Each point is reached from the start by the listed moves, each made 0, 1 or 2 times, or once backwards (-1), plus a little noise. Say if it took an odd or an even number of moves. Then give how often each move was made.

Moves:
(1): 29, 1, 4, 3
(2): 0, 32, -8, 0
(3): 0, 3, 19, 4
Start: -2, 0, 0, -2
Points:
-2, -32, 7, -2 -> odd (0, -1, 0)
27, 29, -24, -3 -> odd (1, 1, -1)
26, 60, -32, -3 -> even (1, 2, -1)
-31, -29, 23, -2 -> odd (-1, -1, 1)
56, -31, 15, 3 -> odd (2, -1, 0)

Moves:
(1): 16, 2, 3, 4, 4, -1, -3, 0, 2, -2, 2
(2): -2, 10, -1, 1, -2, 1, 0, 0, -3, 0, -4
(3): -1, 0, 15, 1, -1, 1, -4, -2, 2, -3, 1
(4): -2, -2, 0, 16, 3, 3, -4, -5, 5, 3, -1
(5): -1, 3, 1, -3, 8, 1, 1, -2, 4, 0, -2
(6): 1, 0, -1, -2, -2, 13, 1, 3, 2, 4, 2
(7): 2, -1, 5, 4, -3, 1, 11, -2, 0, 0, 1
(8): -2, 1, 3, 4, -3, -2, 3, 17, 2, 2, 1
(9): 0, 3, -1, 0, -6, -4, 1, -3, 12, -1, 0
Start: 4, -1, 2, 8, -1, 0, 2, 8, -4, 2, -2
Points:
31, 5, 7, 4, 12, -18, -10, 33, -15, -6, 0 -> odd (2, 0, 0, -1, 0, -1, -1, 1, -1)
18, 10, 28, 60, -24, -2, 13, 7, 29, 2, 1 -> odd (1, 1, 1, 2, -1, 0, 2, 1, 2)
8, 17, -4, 1, -12, 2, 32, 11, -17, 1, -9 -> even (0, 2, -1, -1, 0, 0, 2, 0, 0)
17, 22, 2, 46, -30, 7, 29, 37, 21, 11, -3 -> odd (1, 2, -1, 1, -1, 1, 2, 2, 2)
19, 6, 27, 27, -28, 2, 13, 40, 27, 1, 8 -> odd (1, 0, 1, 0, -1, 1, 1, 2, 2)
14, -1, 12, 26, 30, 38, -22, -14, 7, 9, -6 -> odd (1, 0, 1, 2, 2, 2, -1, -1, -1)

Moves:
(1): 16, -1, 2, 5, -3, 3, 0, 0, 1, -2, -1, 0, -2, 2, -4, -3, 2, 0, 4, 0, 0, -2, -5
(2): 2, 13, -5, 1, -1, 0, -1, -5, 0, -1, 1, 1, -2, 1, 2, -1, -1, 1, 0, -3, -4, -4, 2
(3): -4, 5, 18, -1, -3, 2, 0, -3, 1, -2, -3, 2, -1, -3, -1, -1, 2, -1, -2, 1, 1, 3, 1
(4): -4, 0, 1, 15, 2, -2, -3, -1, 0, 0, -1, -2, -2, -1, 2, 5, 0, 1, 2, 1, 3, -1, 2
(5): 2, 0, 2, -3, 11, -1, 2, -2, 4, -2, 2, -2, -3, -3, -2, 2, 0, 2, -2, -1, 2, 0, -1
(6): -6, 0, -4, 0, 1, 18, 3, 1, 3, 2, -3, 0, 2, -1, 3, 5, 1, 2, -2, 1, -2, 3, -1
(7): -1, 3, 0, 3, 1, -3, 12, 2, 2, 3, 0, 0, -1, 3, -3, -2, -2, 2, -4, 0, -1, 1, -1
(8): 3, 4, 3, -1, 2, 2, -1, 17, -1, 0, 1, -2, -4, 1, 0, 1, -3, 1, 2, 0, -6, 1, 4
(9): 0, -1, 0, 1, -2, 0, -5, 2, 13, 0, 1, 4, -1, 1, 1, -1, 2, 0, -2, 0, -1, -3, 2
(10): 3, 0, 5, 0, 1, -2, -2, 0, -1, 15, 1, 0, 3, 1, 2, -1, 3, 3, -3, -2, 2, -1, -1
(11): -1, -2, 2, 1, -2, -1, 2, 0, -2, -1, 15, -1, 0, 0, 2, 0, 2, 3, 2, 1, -1, 4, 1
(12): 0, 1, 0, 2, 6, 0, -2, 3, -5, 2, 0, 14, -4, 3, 1, -4, -1, 0, -1, 2, 2, 4, 0
(13): 0, 2, 2, 1, 2, -1, -2, 2, 0, -3, 1, 4, 12, 1, -1, 2, -1, -1, -1, -1, -3, -2, -1
(14): -2, 0, 1, -2, 2, 1, -2, 1, -1, -1, -2, -3, 0, 14, 0, 3, 2, 0, 2, 4, 1, 0, 2
(15): 6, 0, 3, 0, -1, -1, 5, 1, 0, -5, -2, -2, 0, -2, 16, 1, -1, -1, 0, 2, 3, 0, -2
(16): 2, 1, 2, -3, -2, -3, 1, 1, 0, 2, -3, 5, -3, 1, 2, 16, 2, 2, 3, 0, 0, 0, -1
(17): 2, 0, -2, -1, 2, -3, 2, 1, -2, -3, 0, 1, 0, 2, 0, 0, 16, -4, -3, -2, 1, 0, 2
(18): -2, -1, -1, -3, -2, 1, -1, -1, -1, -3, -4, 0, -3, 0, 3, -4, 6, 18, 2, -2, -2, -1, -3
(19): -3, 1, 1, 1, 1, -1, 3, 1, 2, 0, 0, 3, 1, -3, 0, -5, 2, -1, 18, 1, -1, -2, -3
(20): 4, 3, -3, -1, 0, -2, 2, 1, 3, 0, -3, 2, 2, -6, -2, 2, 5, 1, 0, 15, -6, 3, 3
Start: 8, 3, 2, 3, -4, 1, 4, 0, -1, -9, 0, -4, -8, 10, -1, 1, 11, 0, 3, 4, -2, -6, 3
Points:
11, 8, 4, 22, 17, 22, 19, -9, 43, 34, -17, -8, 11, 18, -26, 38, 8, 3, -11, 17, -1, -15, -5 -> odd (1, 0, 0, 1, 2, 2, 2, -1, 1, 2, -1, -1, 1, 1, -1, 1, -1, -1, 0, 1)
23, 23, -8, 20, 4, -26, 0, 5, 11, -26, -8, 28, -21, 20, -22, 5, 60, -6, 46, 35, -17, -13, 14 -> even (1, 1, 0, 1, 0, -1, 0, 0, 1, -1, 0, 1, 0, 1, -1, 1, 2, 0, 2, 2)
15, 38, 9, 20, -24, 36, 6, 13, 33, -34, -9, 10, -11, 12, 0, -39, 6, 37, 43, 2, -35, -23, -10 -> odd (2, 2, 1, 0, -1, 1, 1, 1, 2, -1, 0, 0, 1, 0, 0, -1, -1, 2, 2, 0)
8, 2, 24, 2, 6, 35, -6, -12, 18, 18, -25, 26, -12, 8, 11, 4, 47, 19, 28, -17, 15, -16, -18 -> even (1, 0, 1, 0, 1, 2, -1, -1, 1, 2, -1, 1, 0, 0, 0, 1, 1, 1, 2, -1)
27, 39, 23, 13, 14, -6, 22, 34, 2, -44, -11, 18, -15, -5, 28, 26, 20, 16, -18, 14, -21, -2, 8 -> odd (0, 1, 1, 1, 1, 0, 1, 2, 0, -1, 0, 1, 2, -1, 2, 1, 1, 1, -1, 1)
27, 37, 37, -2, 15, 53, 21, 30, 1, -24, -21, 19, -21, 4, 28, -21, -4, 15, -32, -13, -9, 3, -8 -> even (1, 1, 2, -1, 1, 2, 1, 2, 0, 0, -1, 2, 1, -1, 2, -1, 0, 1, -1, -1)
